Each row of a before or after table is a point. The points were changed in one or more steps. Then noise was added and the rows were shuffled. The steps act on columns, c1 being the first. What was done? A step turns or swaps two columns, mirrors them in a line or flattens them onto one, adds a multiple of one to another, or multiplies or shifts one. Angles are multiples of 10 degrees, from the lower column toward the higher: turns from -170 to 170, lines from 10 to 170 but not 90. Use the fewest steps. Two steps may share a column if one is a turn and the other turns, adds or multiplies; they go together, in the order done. Otherwise the lowest column goes first.
In the rows, zero is written as 128.

Before, 8 rows:
[[ 85 111 156]
 [104  89 148]
 [120 123  76]
 [ 94  98 127]
 [ 91 120 122]
 [ 82 130 163]
 [110 119 159]
 [124 122  83]]
After (8 x 3):
[[118 109  98]
 [140 119  96]
 [172 142 139]
 [106 138 101]
 [111 149  73]
 [180 142 139]
 [117 131  78]
 [147 138  95]]
Steps: turn c1 and c3 by 110 degrees; shift c2 by 20

Before, 14 rows:
[[ 97 136 143 135 147  91 102 136]
 [118 218 134 157 190 132 108 135]
 [ 92  93 137 146 179 131 119 124]
 [ 86  93 133 141 123 127 145 158]
 [110 110 137  97 150 121 120 147]
 [101 177 138 141 130 114 107 135]
 [110 225  71 122 122 128 138 111]
 [ 86 117 140 148 147 121 138 110]
 [188 104 141 147 144  58 132 130]
 [ 86 131 134 139 142  57 129 127]
 [ 83  89 140 136 129 130 121 119]
 [124 100  37 139 122 126 109 145]
 [ 88  96  43 134 137 124 144 153]
 [101  90 143 134 146 131 118 154]]
After (14 x 8):
[[ 85  92 128 141 129 129 149 145]
 [101 176 130 141 131 113 104 148]
 [ 90  96 128 146 181 129 121 127]
 [100  91 129 134 146 132 118 162]
 [119 219 128 157 189 133 110 146]
 [125  99 127 140 121 123 108 150]
 [ 80  88 127 136 126 132 120 121]
 [ 87 117 129 151 149 120 138 104]
 [100 134 128 135 149  90 104 147]
 [ 88  93 128 136 137 123 145 146]
 [ 85 128 129 136 142  58 127 127]
 [186 106 128 147 142  56 131 128]
 [112 223 126 121 123 129 138 106]
 [111 111 126  99 149 121 121 148]]
Steps: multiply c3 by 0; add -0.5 times c7 to c8

Before:
[[140 132 116 105 120 102 107 152 138  96 144 101]
 [171 119 135 146 113 124 133 120  97  93 111 149]
 [134 129 116 152 117 119 127 134 106 109 119 104]
 [157 137 115 105 114 133 136  46 101 137 151 119]
 [162 117 146 113 133 147 118 137 154  61  71 100]
 [154 173 189 103 119 116 140 137 109 136  67 111]
 [156 142 119 131 124 149 131 120 225 108 148 144]
 [140 120 133  91 241 158 115 109 116 123 138 103]
 [171 130 126  99 137 159 125 114  92 133 142 102]]
After (9 x 12):
[[138 151 151 137  87 129 137 153 137 120 160 102]
 [156 133 131 114 103 156 122 119 227 124 121 144]
 [141 156 135 153 157 149 138 108 115  21 108 105]
 [136 110 139 117 104 117 119 134 105 131 135 102]
 [171 155 131 142 140 156 129 113  92 121 108 100]
 [153 173  73 102 133  70 158 140 111 141 106 109]
 [161 134 122 143  49  88 150 137 154  93  83 102]
 [155 151 134 130 134 149 113  47 100 146 136 119]
 [169 108 122 128  80 110 128 121  98 124 124 148]]
Steps: mirror c2 and c4 in the line at 150 degrees; turn c3 and c7 by 140 degrees; multiply c10 by 1.3; turn c5 and c10 by -70 degrees; turn c6 and c11 by -60 degrees

Before, 14 rows:
[[162 169 108 169 112  97 102 108 106 106 103 163 167 159 157 178 141 137
  130 155 166 157 124 112]
 [160 139 115 141 123 128 115  78 119 138  97 176 169 177 178 104 145 137
  125 134 146 135 135 133]
 [169 103 120 134 142  89  92 127  93 120 103 159 186 170 146 122 140 135
   93 123 165 163 134 135]
 [154 160 141  73 183  54 111 126 180 144 119 168 143 128 133 151 151 134
  145 158  50  83 105  74]
 [ 96  88 153 114 113 172 119 137 133 137 122 115 129 105  80 124  98 135
  137 106  90 166 137 107]
 [134 138 148 137 154 175 125 160 149 125  96 123 138 116  65 113 133 136
  124 134 117 142 163 121]
 [130 139 156 112 157 176 132 167 155 119 117 119 142 134 115 122  85 148
  103  91  89 135 122  84]
 [159 132 140 164 147  98 117 109 133 112 103 155 160 163 178 111 131  93
  117 143 134 196 141 124]
 [128 117 159 119 155 208  75 176 175 131 151 116 144 139  95 133 117 139
  151 116 105 159 135 123]
 [148 149 156 110 121 156 113 142 183 134 158 107 163  94  93 138 101 142
  110 130 114 136 150 134]
 [162 145 128 142  94 107 117 129 128 123  90 154 170 186 138 126 149 103
  105 153 138 157  89 144]
 [129  99 181 146 141 175 100 159 151 126 148 103 116 126 104 106 103 155
  110 153 100 120 132 100]
 [145 134 181 134 128 174  82 149 148 129 129 123 107  95  89 111 130 139
  113  75 101 145 127 114]
 [159 159 168  54 180  64 128 120 173 154 121 140 110 160 131 150 126 103
  157 144 119  78 117  65]]
After (14 x 24):
[[157 124 140 160 149  97 118 154 137 107 105 154 156 155 172 135 130  91
  105 142 133 189 138 154]
 [157 165 170  58 183  62 125 120 171 167 119 143 112 161 136 106 125 101
  131 144 118  59 112 173]
 [128 144 157 121 159 209  74  82 177 148 152 120 140 138 111 147 115 136
  159 116  99 158 133 140]
 [133 150 146 134 159 176 128 110 151 126  94 126 138 114  70 156 134 139
  154 133 119 136 167 139]
 [159 137 126 139  93 105 115 131 128 108  92 155 167 186 129 133 148 106
  105 155 139 162  93 122]
 [ 98 125 151 114 112 172 119 122 133 142 121 113 130 104  86 136  97 134
  153 111  93 158 137 160]
 [172  67 120 138 142  90  92 131  90  98 103 160 190 169 128 133 136 138
  102 127 164 162 139 133]
 [145 165 158 110 122 155 112 117 190 120 159 107 162  93  84 126 104 142
  131 130 117 141 150 121]
 [132 181 160 112 161 173 130 102 154 106 116 119 141 129 110 149  89 145
  121  92  93 122 124 173]
 [163 135 113 171 107  94 101 120 109 115 101 164 167 162 161  74 142 140
  129 155 163 150 122 154]
 [144 161 183 132 132 172  85 115 149 120 130 113 104  94  87 154 129 137
  138  78 102 143 126 153]
 [154 239 141  73 183  54 111 120 175 151 117 172 143 126 139 106 150 133
  128 158  50  69 107 162]
 [159 126 113 140 122 126 110 185 119 137  97 177 171 175 169 125 147 133
   96 136 148 137 136 124]
 [129 124 177 147 140 175 100 118 152 114 148 104 117 123 104 161  98 158
  129 156 102 113 132 151]]
Steps: add -1 times c21 to c2; turn c8 and c16 by 150 degrees; turn c10 and c19 by -40 degrees; turn c15 and c19 by -30 degrees; mirror c22 and c24 in the line at 10 degrees

Before:
[[ 96 118 155 152 139 161  56 109 111 135  85 118  69  86 128 134 116 148
   43 129  96 149 188 163 145 106 127  83 104 136 151  74 107 135  92 176
  170 123  97 154  56  91 116 165 165 118 117 136 147  51 129 149 141  93
  141 126 151 122 143 129 106 122  97  81]
 [135 109 148 117 123 145 170 111 127 115 137 148 142 106 125 133 112 113
  135 125 173 141 161 116 147 167 167 132  84 134 154  99 129 113 143 119
  138 184 121 131  86 127 147 134 198 139  86  81 161 138 125 135 132 138
  167 104  60  98 119 110 133  96 103 115]
 [ 97  80  96 169 127  66 135  88 182 150  97 144 130  99 143 145 166  99
  106 147 159 144 143 135 150  89 130 107  99 167 126 114 129 138 105  89
   88 119 137 147  99 110 119 143 125 181 105 169 158 112 127 147 149  72
  126 143  75  89 101 138  57 142 139 103]
 [125 195 164 114  68 120 127 126  89 158 129 105 207 114 112 160 151 122
  114 141 158 106 133 136  96 148  72 112 132 104 136 134 117 148 136 129
  108 149  79 145 125 135 113 181 117 108  95 136  98 144 123 116 156 111
  131 132  98 149 129  94  98 108 140  84]
 [172 139 138 148 105  91  89 108 102  91  78 185 152 140 150 112 134 164
  127  90 145 207 116 106 133  83 104 142 120 167  97 121  76 141 111 150
  148 117 104 136  90 168 125 167 104 102 136 113 120 150 101 162 140  89
  122 119 155 143  97  70 136 120 128 128]
 [176 139 145 126 166 139 100 103 117 115 149 146 146  94 118 134  95  90
  101 110 148 156 122  83 161 101 102 107 108 124 138 135 132 141 141 137
  134 119 155 162 144 158 134 103  75 126 133  74  92 149 180 123  94 104
  130 126 100 168  91  80 151 127 121  71]
 [135 193  94  98 103  69 104 181 125 101 139 139 163 122 139 110 102  87
  144 105 123 155 148 103 192 114 153 110 153 119 189 154 144 135 127 164
  112 118 140 102  90 137 174 124 152 139  96 114 117  60 162 118 146 123
   78 139 160 111 121 142 130 146  93 125]
 [ 99 140 141 115  89 128 118 147 114 125 140 132 166 156  93 148 127 106
   57 147 144 146 147 168 175 173  99 194 106 133 131  56 136 177 109 105
  135 174 115  70  96  81 136 139 103 112 146 155 144 111 124 152 147 107
  168 151 123 182 116 119 160 180 105  81]
 [121 153 139 111  84 118 157 103 117 143 149 162 132 127 142 107 110 121
  147  84 121 129 141 112 179 146 132 130 175 136 112 113  77 119 137 112
  101 158  95 114 111  98 118 130 168 121  99 140  96 107 130 124  91  93
  151 159 123 136 129 121 160 135 148 113]
 [132 160 108 107 113 110  85 138 121 165 102 128 193 112  89 172 154 132
  130  97 137 134  92 147 123 108  91  88 118 138 183 150 169 131 104  95
   95  88 166 115 103 114 141  81 153 162  98 102 122 144 152 143 118 140
  148 137  85 122 144  85 113 133 114 145]]
After (10 x 64):
[[178 140 145 127 190 140 100 104 117 113 149 147 146  96 116 135  94  91
  100 109 147 140 121  84 161 102 103 107 108 125 138 136 132 140 139 136
  135 122 163 163 143 160 134 104 122 126 132  76  91 149 179 124  93 103
  131 125  99 168  89  79 153 129 119  72]
 [ 96 118 156 153  89 161  58 110 108 135  85 117  67  84 129 133 114 148
   44 129  97 161 191 161 145 106 130  86 105 135 149  74 106 137 151 179
  168 122 113 153  55  93 115 163  99 118 116 137 145  49 130 150 140  93
  141 127 148 122 143 129 103 125  96  81]
 [124 195 166 114 111 120 126 126  89 159 126 105 205 116 112 162 152 120
  113 140 158 137 133 137  94 149  71 113 132 105 137 134 116 147 114 131
  108 150  64 146 125 135 114 182 184 107  95 138  97 146 124 116 158 112
  132 130  98 147 130  97 100 108 141  85]
 [173 139 138 149 135  91  89 108 102  92  80 187 152 138 151 115 134 164
  127  89 144 206 119 107 131  84 105 143 119 169  98 122  75 138 145 151
  148 115 149 135  91 172 124 166 160 103 136 112 119 151 103 162 138  89
  121 120 156 142  97  70 137 121 128 129]
 [127 158 108 107  92 109  85 137 119 163 103 127 193 112  89 170 154 131
  131  95 137 119  89 148 124 110  94  88 116 140 185 152 170 130 140  97
   96  86 151 115 104 113 142  84 128 160  99 103 120 142 152 144 116 140
  146 138  87 121 144  85 112 135 113 145]
 [ 97 144 140 115 126 129 120 148 116 126 140 131 165 155  93 148 124 105
   55 147 142 154 147 166 173 171  98 194 106 135 133  55 137 177 144 106
  136 173 120  69  97  83 136 140 175 110 145 156 146 113 123 153 149 108
  169 149 123 184 117 118 158 180 108  82]
 [134 193  95  97  94  68 106 179 126 100 137 140 161 122 143 111 102  85
  146 106 122 145 146 106 193 116 152 112 154 119 189 153 146 135 119 162
  113 118 161 102  88 138 173 123 137 143  96 114 117  62 161 119 148 122
   80 138 158 113 120 142 132 145  93 126]
 [120 152 138 111  78 121 155 100 120 145 148 163 132 127 141 109 110 120
  145  82 122 139 139 112 180 145 132 131 176 137 110 114  75 118 100 112
   99 160 105 117 110  96 118 131 145 122  99 138  96 106 130 124  91  94
  153 159 122 135 130 120 161 139 148 114]
 [ 98  80  99 170 125  66 134  86 185 147  97 147 131  99 143 145 164  96
  107 150 159 139 142 138 149  88 128 107  98 166 127 113 130 138 150  88
   89 120 138 145  99 109 118 143 131 183 104 166 160 112 130 148 149  71
  125 141  75  87 101 138  56 141 137 103]
 [134 107 147 119  76 145 170 108 123 116 138 149 139 106 125 135 111 114
  133 124 174 142 160 117 147 166 166 135  84 137 154  99 129 114  92 120
  138 185 127 131  88 127 145 133  95 138  84  79 159 140 128 133 132 140
  167 103  61  97 117 110 134  95 102 113]]
Steps: turn c5 and c45 by -120 degrees; turn c5 and c35 by -160 degrees; add -0.3 times c16 to c39; turn c22 and c39 by 30 degrees
